Each row of a before or after table is a point. One or more steps were done to the points. Then noise was added and the rows were shuffled. The steps act on how far a point lies along the listed directions, d1 being the first. Write out the steps. A step turns or swaps two directions, mirrors them in a line or flattens them onto one, adds a multiple of one to another, or multiplies one. Angles are multiples of 10 degrees, from the lower direction toward the higher: turns from -170 to 170, lines from 10 to 170 but not 90. Use the fewest steps. Two steps may share a direction if one is a turn and the other turns, adds or multiplies; they go together, in the order done. Otherwise the lowest direction goes first.

Directions:
(1): [50 22]
(2): [-22  50]
Before:
[[ 30  15]
 [ 10  66]
 [-26 -17]
 [-48  51]
 [-58  12]
 [-56  26]
 [-37  26]
 [-63 -38]
 [ 43  27]
 [-31  21]
 [-50  54]
 [ 23  -3]]
After, 12 rows:
[[-17  72]
 [ 13 -50]
 [ -7  29]
 [ 66  27]
 [ 65  30]
 [  5 -36]
 [ 44  43]
 [ -9 -22]
 [ 32  46]
 [ 37  28]
 [ 28  24]
 [ 57 -34]]
Steps: turn d1 and d2 by -110 degrees

Directions:
(1): [ 62  43  19 -11 -17 -51]
(2): [-52  19  65   2 -41  -9]
(3): [-19  -7 -25  73  -6 -52]
(4): [-29  74 -13   3  51   4]
(5): [-24  20 -60 -35 -55  -9]
(6): [-28 -31   3 -48  37 -60]
Before, 11 rows:
[[-67 -11  -9 -23  -9  -1]
 [-22 -27  15  34 -35  -5]
 [ 42  44  -1  -1  19  17]
 [ 18 -44  60  36  16  37]
 [ -7 -21  45 -21 -59 -83]
 [ 32  54  41 -46  26  -1]
 [  4 -53 -48 -31  37   9]
 [ 53  37 -51  -5 -32  51]
 [ -7  39  66   4 -17  45]
 [ 21 -54 -34 -62 -53  28]
 [ 47 -33  -8  76 -36 -39]]
After, 11 rows:
[[ -5 -49 -34 -36  79  -2]
 [ 51   0  11 110  -1 -23]
 [ 11  12  36 -15  99  41]
 [ 14 -72  33   8 -32  18]
 [ 52  30 -30  -6 -44  26]
 [ -2  14  37 -11 -67  41]
 [-31 -16  34  38   5 -11]
 [-84  -9   0 -32  38 -15]
 [ 49  36   6 -51 -54  15]
 [ 56  62 -33  18   6  63]
 [  0  31  79  25  11 -49]]
Steps: add -0.7 times d1 to d6; swap d4 and d5

Directions:
(1): [  1  33  95   0  43  15 -15 -28  30  24 -43]
(2): [ -9  42 -63   9  22  63 -26 -59  12  41  17]
(3): [ 30 -24  11 -92  12  -6  37 -47 -35  30  25]
(4): [ -5  87  18  -6 -72   9  50 -13 -12 -22   6]
(5): [ -8  27  16 -17  57  57  13  69 -27 -22  51]
(6): [-20 -46  10  40 -18  53  73  12 -11  55 -25]
Before, 13 rows:
[[  5 -19  13 -14  17   3  14  -4   3  42 -11]
 [ -2  74 -44   6 -68  17  32 -34 -10 -22   8]
 [  9 -14  21 -10  -3  -3  -2   1  -8 -16 -14]
 [  7 -30  22 -27  14  14   1 -31  -2  21   4]
 [  4 -22  23 -14   0  -8  12  13 -11  -5  14]
 [ -7  58 -69 -11 -61  -8  37  19  -6 -65  37]
 [ -9  40 -41  52 -61  34  47  15  -6  -4  15]
 [ 15  25  39 -38  -9 -79 -64 -29  28 -36  -6]
 [-18  73 -27  23 -20  21  11   3 -27 -20  38]
 [ 11  64  57 -23  13 -38 -14  29   0 -28   4]
 [  8  42  -1  17 -77  21  64  27 -10 -11  12]
 [  9 -40  50 -51  13  20  39 -13 -20  34  12]
 [ 19  47 -42   4 -52  19   1 -33  11 -13   4]]
After:
[[  12   34  -39   21  -21   24   -5    6   11   -3   22]
 [  30  -43   57 -124   32    4   43  -47  -37   38   32]
 [  12  -27   19  -30   14   -9    8   -1  -13    2   22]
 [  16   40  -49   15  -45   29   -2  -28   13   -7    2]
 [ -26   65  -40   41   -8   33   -2    9  -22  -14   33]
 [  22  -30   37  -66    8    2   19  -44  -20   22   14]
 [  19  -12   21  -48   18  -12   11  -15   -1   35   -3]
 [  -1  -33   18   -6  -14  -30  -10  -24   16   18  -16]
 [ -12   34 -102   11  -36   18   17   11    1  -38   32]
 [  -1   19   30    6   29    7    4   29   -3   18   -3]
 [  -3   56  -68   17  -40   30    5  -41    0   -6    8]
 [  12  -23   17  -12    5    4   -6   -6   -9   -7   -9]
 [ -13   59  -62   74  -29   30  -14   16   16  -25   12]]
Steps: flatten d1 and d6 onto the line at 10 degrees; flatten d2 and d4 onto the line at 40 degrees; multiply d3 by 2

Directions:
(1): [-22  64 -31 -10 -46   2  59 -49  13  11  -7 -46  20   9 -53 -30  82  -8]
(2): [ 15  -2  39  59  58  22 -50 -10   2  -1  32   2  15 -34 -16  51 100 -17]
(3): [ 87  -1  33 -19  24 -34  -8 -43 -39  57 -26 -41  57   2 -29  -4 -37 -43]
(4): [-18 -55  -3 -44  24 -42  37 -11 -36 -62 -34 -25 -39 -61 -59  47   5   2]
(5): [-39  45  10  42 -14 -19  21 -62 -39  13 -55   9  12 -24  78  67 -15  22]
Before, 14 rows:
[[ 26 -90  14  12  59 -18 -61   7 -31 -23  10   8 -22 -66   8  53 -19 -11]
 [-41 -85 -28  -6  28  21 -52  67  31 -74  35  42 -53  -9 -34  16   4   4]
 [-73   8 -23  -6   0  13  18  -1  21 -31 -10  30 -30  -5  21  13   3  30]
 [-29  11 -33 -46 -50 -19  51  -6   1   6 -20 -18 -10  40 -10 -76 -43  -8]
 [-44  -8 -36 -24 -35  52   0  24  54 -52  20  19 -30  12 -25 -43  62  15]
 [ 45  80 -28 -19 -49  -5  34 -91 -20  65 -66 -64  36  10 -19 -28 -22 -12]
 [-41  55 -18  24 -29 -18  53 -46  11  19 -37  -9   1  15  32  -7   6 -24]
 [-11 -70   8  -9  36   9  -3  22 -20 -32   5   5 -39 -42   3  51   3  21]
 [-47   2 -35 -52 -42 -29  46  16  10 -37 -11 -11 -38  -1 -14  -1 -31  32]
 [ -1 -28   0  -4 -17  -1 -10  26  -6 -20 -20  38 -27  16  29 -12 -66  15]
 [ -3  55 -12 -17 -57 -62  86 -59 -13  41 -61 -42  31  14   6 -10 -30  -9]
 [ 38  57 -22 -18 -44 -15  40 -53 -30  61 -41 -13  55  35   4 -32 -56   5]
 [-65  30 -14  -5 -35  15  14  13  35 -50   7  13 -37  20  46  27  -3  36]
 [ 51  79  -3 -27 -59 -11  42 -66   0  70 -31 -38  71  60  17 -50 -78   4]]
After, 14 rows:
[[  4  27  -8  18 -31  43  -1   2  15  55  16   8  18  43  59 -27 -13  18]
 [ 23  37  15   3  24   6 -11 -46   7  49  -7 -10  48  11 -13  -8  20 -22]
 [-13   4  16  29  38 -24  22 -41  -5 -10 -23 -20  -8 -36 -23  40  59 -46]
 [ 26  35   6   7   3  11 -20   1  35  26  48 -28  27  17 -47 -14  74 -15]
 [ 58  42  40   1  15  -7 -21 -43   3  32   4 -42  49  22 -11  22  18 -33]
 [ 56   5  -6 -58 -26   3  13 -40   3  24 -25 -36  42  23 -55 -60  -1 -35]
 [-16 -47   1  10  50   8 -10  12 -15 -64  14  18 -32 -59 -55  64  70  19]
 [ 38  21 -29  -7 -40  18 -33   3  29  65  10   6  53  83   6 -77 -65 -30]
 [-42 -23 -23   4  25  20  -1 -14   0 -77 -18 -19 -73 -81 -61  66  85  24]
 [ 45 -16  31  33  19  22 -55  20   7  11  18  26  11  19   2 -14   8 -16]
 [-39 -11  15  35  30 -18  19   0  20 -47  15 -11 -25 -55 -45  58 120  -3]
 [-12 -70  30  -6  70   1 -14  14   1 -97  23  -4 -44 -73 -70  82  64  21]
 [  4 -33  13  -4  38   4 -16  11  10 -19  37 -22  -9  -8 -76 -28  80 -39]
 [-24  14 -35  36 -43  27 -36  12  21  31  22  39  -2  27 105 -32 -53  24]]
Steps: turn d3 and d4 by 150 degrees; turn d1 and d4 by 40 degrees; mirror d2 and d5 in the line at 70 degrees

Directions:
(1): [-10 -14  27  -9  16 -52  13 -40   0 -71 -33  78 -33  49 -60  17 -66 -46
 -67 -43 -69   5  -3   0 -10 -16 -22   2  26  24 -52 -15]
(2): [-23  29  13 -12 -53  19 -37  41  16  36 -95  -8 -43   7   7  54 -23  50
 -13 -20  12 -64   1  -9  55 -31 -57  78 -47  -1 -23 -32]
(3): [-23  45 -37  16  10 -13 -56  27  21   9  -1 -32  -3  10 -73  14 -55 -97
  21  11  63   5 -20 106 -20   9  -6  22 -10  32  40  19]
(4): [-49 -46  34   7 -49 -30  -4  15 -47 -13  21   2  50 -53 -10  11  50 -77
  15 -16  13 -40 -63 -68   1  33 -18  47 -19  59 -36  48]
Before:
[[ -10    4    1    4   -5    2    6  -11   -9  -20   -6    0    3   -9
    -5   -1   10  -26  -32  -10   -8   -2    2   -4    1   -9   -8   10
     8  -18   -9   -2]
 [   5   -7   -9    0   14  -24  -30   10  -18   -9   23    3    5   -2
   -28  -14    1  -50    5   -7   10   29  -28   16  -26   14   16    9
    15   14   12   11]
 [  14   14  -35    4    8   29  -14   40   12   25   35  -47   24  -12
     3  -31    6   -8   40   22   54   22   -6   50    1   12   23  -13
    -5   -3   27   15]
 [ -18   15   -2   -3   19    9  -18   21    3   -2    9  -37   26    5
   -34  -10  -15  -57   35   16   39   13  -29   41  -24   17  -10   -3
   -14   30   19   30]
 [ -62    3  -14    5  -33  -29  -53   27  -21   -4  -23  -27   22  -13
   -58   41  -17 -121   20    0   57  -39  -34   30  -17    8   -1   58
   -19   48    8   39]
 [  10   -6   -2   -7   36   -7   23  -36  -22   -3   18   10    7   -5
    41   -9   14   45   13   11  -30   36   12  -29    7   10   15  -28
    27  -26    6   -1]
 [ -28    3    1  -10    3  -79  -12  -21   29  -43  -47   48  -22   50
  -111   41  -95  -99  -36  -33  -22    1  -15   79    4    0  -35   33
    17   52  -42   13]
 [ -50  -15   13   17  -33  -22   -9    9    1   -1  -33  -14    2    5
   -20   30  -17  -43   -5  -32    1  -39  -20  -19    5    8  -20   43
   -18   44  -24   15]
 [  13    0   -7   -9   39  -19   10   -7   11    0  -29   40  -36   52
    -3   -5  -54   20  -27   -4  -18   19    6   40    8  -11    0  -21
    12  -23   -4  -25]]
After:
[[-19 -28  27 -19 -12 -74  21 -32  12 -45 -53  67 -18  38 -64  41 -55 -48
  -51 -45 -60 -11  -8   8  22  -8 -38  27  19  41 -71   5]
 [ 12 -26  -2  -2  18 -24 -13  -1 -28 -15  38  13  17 -10  -9 -25  22 -37
    5 -10  -7  34 -29 -12 -27  19  27  -4  24   7   5  13]
 [-11   7  -2   8  -5   1   7  -7 -10 -19  -5  -1   2  -7  -6  -1  10 -28
  -30 -10  -7  -2   0   1   0  -8  -8   9   8 -19  -9  -4]
 [-11 -12  16  -9  13   9   9   1 -12 -11  20 -22  36  -5  -2 -20  14 -23
   29  12  11  12 -25  -8 -18  16  -3 -16  -7  23  -2  27]
 [-56 -29  15  -5 -49 -25 -20  14 -38  -9 -32  -9  26 -22 -13  38  22 -67
    7 -10  20 -52 -26 -43   2   5  -4  56 -18  34 -21  29]
 [  8  11 -20  -1  50 -12  10 -36 -12  -6  33   1   9  -2  16 -15  -4   9
   22  17 -12  48   7   7  -7  15  23 -34  34 -20  24   7]
 [ 16  -4  -2 -12  37 -19  14 -10  12   0 -31  46 -34  50   3  -4 -49  26
  -32  -5 -21  16   6  31  13 -11   0 -20  11 -27  -8 -26]
 [-52 -12  19  14 -45 -17 -11  12   0   3 -49 -13  -5   6  -9  39 -13 -25
  -13 -35  -5 -53 -20 -32  18   4 -28  55 -28  42 -32   3]
 [ 21 -10 -23  -2   4  30   9  26   1  19  46 -36  33 -17  28 -40  29  16
   36  19  31  27  -4  13   2  12  27 -25   4  -9  12  15]]
Steps: multiply d2 by 1.6; flatten d3 and d4 onto the line at 80 degrees

Directions:
(1): [  5 -18 -17 -52  27 -38   0 -15   1  86  24  35 -18   4  15  15 -56 -43
  39  28   4 -80 -25   6 -37 -41  12  22 -53  11 -19  38 -59 -15 -65 -26
   6  -3 -78 -39 -15 -28  -3  45 -17  -2 -41 -62 -65 -70 -40  18 -43  21
 -36  27  15  47 -62  -3 -59 -24 -71 -43]
(2): [ 60   7  -8   8  62 -34 -50  27   8  72  48 -74  24 -10 -51  24   6  48
  14 -25  42  -7 -33  22  -8  16  85  -8  86   7 -49  -6  16  65  -4 -22
  36  31 -13 -12 -27  75 -22  54 -14  14   4  40  22   7  43 -57  38 -15
 -58 -19  61 -17 -67 -53  29  23 -18 -13]
(3): [ 71  -3 -60   1 -18  18  24   9  14  51  57  -6  14  71 -46  61  -1 -11
  36  50  68  23 -50 -27  47  15 -34  30  13 -34  43 -47  -6  -4 -17  66
  31 -38  -4   5  28 -91  50 -12  46   1  54  28  27  -5  72 -14 -45  11
  27 -15 -19  58  30 -13  36 -12 -81  18]
(4): [ 11  79  62  22 -15   6   2 -38  42  17  19  37  27  30  -8  32 -36   1
  -6  -1  43   9  89   4 -14  11 -27  92 -51 -11  55  -9  23 117 -33 -31
 -10  27 -31 -10 -50  31  46  -8 -42 -77  10   0  21  20 -30 -67 -29 -32
  23 -37 -61 -24 -22 -13   2 -48  26 -40]
(5): [ 12   3  11 -53 -14 -33  -9  62 -34  -5  40 -14  67 -36  23  57  20 -40
  17  69  15  20  25 -51 -58  -5 -16  -5 -18 -71  43 -39 -49 -40  67   7
   5 -49 -20  -4  33  67  -1   7  20  37  43   6 -13  53 -40  11  22 -32
 -38 -16 -79 -11 -95 -19 -58  38  36  41]
(6): [ 84  49  36  16 -43   5  18  12 -41  42  24  22  -6 -89 -60 -31  46  24
 -58  44  19  41  11 -29  48 -14  52 -19 -39  42  63  37  37 -48 -57   2
  33  -4 -33  -5  -4  -6 -68 -60  66 -24  26 -16  -1 -70 -47  18  17  -6
 -34  18  -7 -10 -27  30  64  12  24 -40]
Before, 14 rows:
[[-13  -5   9  -2  40 -23 -25   9 -12 -10 -13 -35  -3 -43  10 -20   7  30
  -15 -34 -36 -15 -13  14  -7 -16  40 -32  31  16 -27  38  18   3  23 -30
   -5  31   4  11 -10  72 -35  -5   5  23 -20 -14 -12   8  -8  15  42  -7
  -17  15  51 -29 -35   3 -13  18  15 -14]
 [-35  18  33  10 -26  14  14 -30 -15 -49 -48  43 -25 -28  35 -24   7 -33
  -34 -17 -44  22  61   1  -9 -17 -24  20 -67  13  34  16  -3  -2  -7 -35
  -36   0 -12  -5   2 -14   2 -18  -8 -11 -23 -36 -11   7 -45  19  -6   4
   24  20 -34 -28  53  29 -30  -4  56  -4]
 [-24  16  18  23  26  -7 -13 -24  21   5 -21  -3 -16 -20   3 -18 -26  34
  -12 -29   4 -24  44  34  -3   5   8  13  12  38 -32  27   2  34 -19 -44
   -7  40 -14  -6 -33  19   6  16 -46 -24 -43  -8   2 -21 -11 -13  -1 -22
  -24  -2  23 -11  -2 -16  11  -7  18 -22]
 [ 25  -8 -28  38   4  13   8 -13   3   3  -6 -24 -10  18 -44  -8 -10  37
   -2 -28 -16  11 -30   7  32  19  33 -12  51  17 -13  -7  21  -4   0  16
   18   6  30  19   4 -36  -2   3   2   5   5  27  16  -9  49 -19   3  10
   11   9  51   2  36 -12  60  -7 -11  21]
 [  9  23  34   2 -49  33  54 -18 -37 -16 -12  66 -45 -51   3 -47  31  14
  -66  22 -17  34  12 -13  31  -7   6 -22 -51  63  56  40  26 -54 -39  11
    8   6  -6   2  10 -40 -15 -57  58 -21  -6 -46  -2 -42 -40  33 -12   0
   37  30  -5  -2  40  47  39 -13  37 -42]
 [ 32 -17  -6 -22 -22   0  10   7  -1  24  48  25  38  21  -9  22 -18 -15
   15  62  25  11 -15  -4   1 -10 -15  16 -37   0  28 -13   9 -35  -9  32
    8 -40 -34  -1  14 -57  10   0  21 -11  -7 -18  -2 -28   3   3 -14  17
   14   3  -1  37  18  12   7  -4 -35  12]
 [  1  49   9  54  -8  24  -7 -58  34  17 -10   8   9  48 -34  -3 -33  38
  -24 -62  34  17  28  11  49  50 -15  55  13  28   9  -2  47 103 -43  -9
   -8  29  23   4 -18 -10  24  -2 -14 -68   8  24  50   4  33 -42 -16   1
   44 -36  16 -25  71 -11  62 -23 -27  -8]
 [-23   5   9  36  11  44  -6 -22  11 -21 -35 -22 -42   5   5 -58  -1  46
  -16 -73 -15   1   2  33  14   5  22  -8  48  33 -25  19  29  26 -19 -13
  -22  51  31  21 -18  -6 -15 -10 -16  -7 -22   8  13   7  22 -16  17  11
   13  -2  28  -5  53   6  42  -1   9 -19]
 [ 30  16  15 -10  -4 -28   2  40 -32  35  15   9  -4 -74 -16 -20   9 -11
  -21  31 -10 -11   0  -4  15 -38  48 -41 -29  27  28  16   6 -73 -30 -11
   15  -4 -25 -17  21  18 -49 -22  42  15   6  -8 -26 -66 -24  22   5  10
  -38  40  11   7 -40  16   0  24  -2 -20]
 [ 18  -4   0  10 -14   2 -17  26   0 -18   8 -26  10 -26 -17  13  27  29
  -14 -16  20  35   1 -13   5   6  30 -35  34 -20 -14   0  14   2  21  16
   17  -3  21   5  -7  23  -5  -9  36   6  34  43  13  12  17 -10  40 -24
    6 -18  15 -11   3   6  12  34  36  18]
 [ 11  -1  17 -18  26 -31 -16 -11  11  48  -6  18   1 -17  26   2 -37  18
   14  -4  14 -47 -13  29 -26 -27  19  26 -20  10 -33  15 -22  20 -39 -22
    1  16 -60 -29 -24   9  -1  40 -22 -22 -36 -43 -30 -32 -22 -14 -11  -3
  -11  25   5  -4 -34 -12 -31 -21 -28 -24]
 [ 16  33  11 -16  39 -22 -15  -5  31  47  43  15  34  47   6  48 -13 -14
   38  13  50 -25  63  12 -37  20  -3  60 -14 -27  -3 -26  -8  98 -21 -30
   21   7 -46 -22 -28  31  22  35 -25 -59  -8  10  -6  35   2 -61 -49 -39
  -15 -17 -20  -2 -65 -49 -21 -30 -22 -22]
 [ 22 -13  -4 -12   9 -30 -11  26  -1  43  10 -12   1 -17   0  16 -13  -6
    9  -1  -8 -18 -13 -13 -34   8  62  -8  20  -9 -17   1 -15   6   0 -16
   18  -4  -9  -4 -28  36 -34  21 -11   6 -19 -14 -10 -20  -2  15  13   5
  -45  11  43   5 -47  -7 -25  -6 -35  -3]
 [-38  16  35  10 -11  10   9 -65  41   9 -40  66 -33  32  40 -34 -74 -26
  -17 -51 -35 -56  36  44  -9  -5 -22  50 -51  40 -14  62 -13  84 -73 -42
  -17  60 -41 -35 -63 -42  23   4 -60 -61 -61 -49 -27 -30 -42 -12 -44   5
   20  25   9   6  41   9 -10 -77 -29 -45]]
After (14 x 64):
[[  0 -19  20   9   3   0 -23  22  -5 -34  12 -28  44 -13  -5 -14  15  33
  -14   0  -7  36  -1  21  -7  13  25 -25  33  13 -21 -15  47  -7  45   9
   -2  -7  19  15   3  30 -21   9  -4   6 -16  20  27  23  17 -16  51  -1
    1  -9  36 -22  24   0  26  29  36  31]
 [ 40  20   6  24 -30  21  14   1  12  -9  -2  11  19  14  -5  19  12  34
   -6  18  43  40  -5  -4  35  11 -33  30   0 -20  33 -39  22  10   3  44
    7 -15   1   7  10 -37  31 -27  30 -28  33  11  33  18  32 -21 -12 -13
   46  -1 -42  -8  46   0  34 -15  -4  22]
 [-23  48  43  21 -29  29  22 -15  11 -63 -18  48  17  16  22  -6  34  -5
  -21   8   5  40 105  -6   6  31 -48  34 -44 -15  45 -26  34  46  11  -5
   -6  -4  15  14  -4   3  10 -48   7 -72  10  15  18  54 -19 -22 -33 -41
   39 -11 -60 -33  26   3  15 -24  56   2]
 [ -6   3  -1  -9   3  22   9 -19   4  31  -2  13 -32   9  16 -24 -29  -4
   13 -15   3 -31  -2   8 -11 -21   2  18 -10  11   5  23 -20  -4 -47 -10
  -15  22 -26   0 -10 -36  -4   1  -6  -7 -20 -30 -26 -26 -13   3 -20  17
   -3   8  -7  35   3   7  -4 -13 -34 -32]
 [ -3 -10   8 -20 -17 -13  -3   4  -6  10  -3  23 -18 -43   9  -3  -8  -6
   -7  -1  -4 -16   5 -10 -16 -30  26 -26 -33   1 -15  42 -21 -30 -27  -7
    7  -3 -28 -18 -16  -5 -18   0  26  -3  -4 -17 -41 -45 -40  23  10  -6
   -6  11  15  10 -19  27 -31  14  12 -16]
 [ 11  27  -1  16 -14  10  19 -21  20  17   7  23  -4  11  -9  18 -24   7
    0  25  38   0  42  -1  23   6 -39  39 -22   8  30   0  -8  10 -27  -1
    4   1 -23  -1  -8 -44  39 -17  -8 -32  -3  -8  11 -25   1  -5 -36 -19
    3  -9 -29  23  17  -6  20 -20 -10 -10]
 [-14 -13  -1   8  -9  -2  15 -15 -21 -13 -30  13 -18 -28  -4 -32 -18   5
  -14 -13 -55 -12  -4  -1  -3 -10  27 -22  -6  24  -6  25  -8 -50  -4  -9
   -1  -1   5   8   6 -19 -28  -1  -4   7 -21 -20 -29 -32 -22  21   4  11
   -6  33  29  -4   4  11  11  -5  16   9]
 [ 23  30   6  35 -20  25  -1 -18  50   0  11  -1  25  75  -8  33 -32   1
   -2 -29  31  19  21  16  21  43 -36  57  30 -22  19 -22  13 121  -6  14
   10  34   7  -8 -36 -23  63  -7 -27 -41  21  38  47  54  46 -61 -22 -23
   36 -25 -24  -3  50 -32  41 -48 -24  13]
 [-49  43  45  18 -11  -2 -10 -51   4  -8 -39  34   6 -18  17 -32 -36   9
  -40 -53 -16 -11  62   4  -5  19  -9  32 -37  34   3  33  15  54 -31 -48
  -30  25  -1  -8 -17  41 -15   4 -27 -55 -25 -23   1  -6 -51   0   3  -3
   13 -13  -3 -47  19   8  -1 -10  22 -16]
 [ 35  12 -17   1  44 -21 -29  -9  18  58  30 -28   7  36 -15  51 -22 -12
   29 -21  32  -6   1  19 -21   2  22  52  18 -14 -10 -21 -18  85 -18 -32
    5  12 -38 -25 -16   9  37  61 -28   4  -7   8  12  21  37 -54 -14  -1
  -13 -10  12   0  -7 -43 -20  -2 -28  -9]
 [ 60   9  -1  -9  51 -20 -16  17  -7  77  56 -33  -3 -14 -35  18   9  50
   -7  -9  41  -1 -42  19  -9  15  84 -12  65  39 -26  10  13  46 -23 -12
   45  35 -25 -17 -19  52  -3  47  14  10  -5   8  20  -5  35 -49  16 -18
  -28  -4  63  -5 -54 -38  34  11 -15 -41]
 [ 68  21 -11  13   3 -15  -3  49 -15  50  42 -26  12 -33 -52  10  18  13
   -8  27  30  17 -22  -3  43 -12  48 -29  21  11  31 -18  27 -34 -21  16
   33  -5  -4  -6  25   4 -22 -20  52  16  38  36  14 -41  40 -13   3   6
  -25  16  19  14 -19  -7  40  26 -25  -5]
 [ 32   4  -7  11 -50  14  29  18  -4   0   0  19  -3   0  -9  13  12 -12
  -12  27  -2  32  -1 -41  15  19   8   0  -9 -19  46 -19   8 -27   4  29
   12 -31  19  17  -1 -33 -13 -43  31 -11  19  -6  16 -14  10  33  -8   9
    7   7  -2  16  23  25  12 -17 -26  15]
 [ 34   5 -26 -18  -5  -5  22  -7  -4  39  28  19  -6  10  -7  24 -16 -15
   11  35  11 -15 -30 -21  26 -28 -20  16 -36  -7  44  22  -6 -26 -28  18
   11 -12 -34   4  11 -42  10 -35  47   0  12 -37 -21 -34   2  31 -31  12
   17  18   0  38 -11  20  -9 -17 -59 -25]]
Steps: turn d3 and d4 by -20 degrees; turn d1 and d3 by 140 degrees; mirror d2 and d6 in the line at 70 degrees; multiply d5 by 0.4
